Every row gives one point. Each copy is the shape, with its points in the same order, turned, moved and blurred by noise. Some copies are also mirrored. Which?
In the rows, zero is written as 128.

Shape (8 x 2):
| 148 | 191 |
| 147 | 191 |
| 155 | 139 |
| 126 | 155 |
| 179 | 114 |
| 109 |  94 |
| 130 |  88 |
| 128 |  73 |
Copy 1 (8 x 2):
| 184 | 139 |
| 184 | 140 |
| 137 | 158 |
| 145 | 125 |
| 115 | 188 |
|  82 | 122 |
|  81 | 143 |
|  65 | 144 |
Copy 1 is: mirrored
Copy 2 (8 x 2):
| 136 |  70 |
| 133 |  68 |
| 149 | 120 |
| 126 | 110 |
| 188 | 124 |
| 117 | 180 |
| 151 | 168 |
| 139 | 194 |
Copy 2 is: mirrored

Shape (6 x 2):
| 136 | 139 |
| 115 | 100 |
| 147 | 194 |
|  47 | 104 |
| 112 | 117 |
|  96 | 110 |
Copy 1 (6 x 2):
| 104 | 119 |
| 135 |  84 |
|  82 | 168 |
| 197 | 104 |
| 132 | 100 |
| 152 |  98 |
Copy 1 is: mirrored
Copy 2 (6 x 2):
| 140 | 115 |
| 121 | 155 |
| 140 |  53 |
|  52 | 162 |
| 118 | 134 |
|  99 | 146 |
Copy 2 is: mirrored
Copy 3 (6 x 2):
| 136 | 122 |
| 107 | 155 |
| 147 |  66 |
|  43 | 139 |
| 104 | 145 |
|  90 | 148 |
Copy 3 is: mirrored
Copy 4 (6 x 2):
| 114 | 152 |
| 124 | 110 |
|  84 | 199 |
|  74 |  65 |
| 111 | 120 |
| 105 | 103 |
Copy 4 is: only turned

Shape (8 x 3):
| 120 | 104 | 181 |
| 129 | 129 | 166 |
| 160 | 127 | 105 |
| 135 | 151 | 185 |
| 101 | 149 | 213 |
| 168 | 109 |  75 |
|  91 | 113 |  99 |
| 168 | 131 | 156 |
Copy 1 (8 x 3):
| 170 |  90 | 146 |
| 142 |  91 | 155 |
|  90 |  99 | 110 |
| 147 |  98 | 185 |
| 182 | 104 | 200 |
|  77 | 113 |  75 |
| 136 | 158 | 105 |
| 104 |  83 | 152 |
Copy 1 is: mirrored
Copy 2 (8 x 3):
| 135 |  76 | 132 |
| 127 |  92 | 157 |
|  94 | 154 | 140 |
| 122 |  77 | 181 |
| 151 |  52 | 181 |
|  90 | 180 | 120 |
| 164 | 157 | 126 |
|  86 | 105 | 156 |
Copy 2 is: mirrored

Shape (9 x 3):
| 152 | 107 | 146 |
| 136 |  60 |  83 |
| 106 |  44 | 130 |
| 135 | 141 | 111 |
| 113 | 147 | 100 |
| 116 | 174 | 168 |
|  84 | 156 |  85 |
| 143 | 155 | 162 |
| 125 |  84 | 106 |
Copy 1 (9 x 3):
|  84 | 132 | 131 |
| 120 | 118 |  48 |
|  75 |  65 |  69 |
| 141 | 126 | 134 |
| 153 | 106 | 125 |
| 119 | 114 | 184 |
| 184 |  92 | 125 |
| 108 | 121 | 169 |
| 115 | 109 |  85 |
Copy 1 is: mirrored
Copy 2 (9 x 3):
| 118 |  82 | 131 |
| 111 |  53 |  58 |
| 164 |  42 |  78 |
| 105 | 125 | 103 |
| 117 | 140 |  86 |
| 142 | 154 | 151 |
| 127 | 158 |  62 |
| 124 | 127 | 154 |
| 126 |  77 |  81 |
Copy 2 is: mirrored

Shape (8 x 4):
| 131 | 154 | 112 | 116 |
| 121 | 164 | 118 |  61 |
| 119 | 136 | 122 | 102 |
| 140 |  85 | 192 | 154 |
| 112 | 153 | 135 | 147 |
|  78 |  81 |  67 | 100 |
| 197 | 195 | 154 | 146 |
| 131 | 134 |  93 | 156 |
Copy 1 (8 x 4):
| 124 | 140 | 132 | 117 |
|  95 | 161 | 114 |  71 |
| 122 | 126 | 113 | 101 |
| 128 |  30 | 148 | 126 |
| 115 | 114 | 138 | 154 |
| 161 | 127 |  33 | 113 |
| 142 | 137 | 229 | 111 |
| 162 | 128 | 131 | 145 |
Copy 1 is: only turned
Copy 2 (8 x 4):
| 137 | 153 | 144 |  91 |
|  96 | 182 | 143 |  60 |
| 109 | 149 | 140 |  93 |
| 106 |  53 | 163 | 123 |
| 138 | 142 | 169 | 119 |
|  93 | 166 |  72 | 151 |
| 183 | 113 | 194 |  44 |
| 167 | 136 | 129 | 123 |
Copy 2 is: only turned
Copy 3 (8 x 4):
| 106 | 144 | 127 | 135 |
|  66 | 170 | 111 | 120 |
| 105 | 150 | 129 | 111 |
| 180 | 171 | 185 |  84 |
| 146 | 151 | 121 | 139 |
| 105 |  91 |  98 |  54 |
| 118 | 175 | 183 | 200 |
| 136 | 101 | 133 | 134 |
Copy 3 is: mirrored

Shape (9 x 4):
| 148 |  94 | 103 | 177 |
| 117 | 159 | 118 | 140 |
|  48 | 132 | 148 |  99 |
| 127 | 148 | 108 |  86 |
|  90 | 112 |  76 | 138 |
| 131 | 118 | 116 | 199 |
| 119 | 138 | 127 |  87 |
| 140 | 121 | 136 | 174 |
|  25 | 115 | 133 | 113 |
Copy 1 (9 x 4):
| 153 | 193 |  97 | 126 |
|  92 | 152 | 133 | 137 |
| 110 |  79 | 111 | 181 |
|  87 | 117 | 111 | 103 |
| 102 | 156 |  72 | 158 |
| 144 | 203 | 120 | 154 |
| 102 | 101 | 118 | 109 |
| 152 | 180 | 134 | 131 |
| 115 |  86 |  90 | 208 |
Copy 1 is: only turned
Copy 2 (9 x 4):
|  88 | 114 | 155 | 103 |
| 129 | 162 | 131 | 116 |
| 122 | 199 | 130 | 203 |
| 126 | 161 |  73 | 126 |
|  59 | 168 | 121 | 130 |
| 105 | 133 | 181 |  96 |
| 135 | 151 |  86 | 158 |
| 121 | 120 | 159 | 106 |
|  88 | 191 | 156 | 204 |
Copy 2 is: mirrored
Copy 3 (9 x 4):
| 183 |  76 | 146 | 164 |
| 122 | 107 | 156 | 109 |
|  92 | 174 | 176 | 139 |
|  97 | 118 | 111 | 116 |
| 109 |  95 | 161 | 171 |
| 184 |  77 | 181 | 141 |
| 109 | 138 | 122 | 116 |
| 183 |  99 | 168 | 126 |
|  83 | 169 | 195 | 171 |
Copy 3 is: mirrored
Copy 4 (9 x 4):
|  75 | 114 | 155 | 143 |
| 127 | 111 | 121 |  93 |
| 189 |  60 | 173 |  82 |
| 170 | 126 | 116 | 121 |
| 122 |  67 | 116 | 145 |
|  70 | 107 | 140 | 110 |
| 179 | 122 | 139 | 114 |
|  90 | 120 | 159 | 108 |
| 171 |  22 | 173 |  97 |
Copy 4 is: only turned
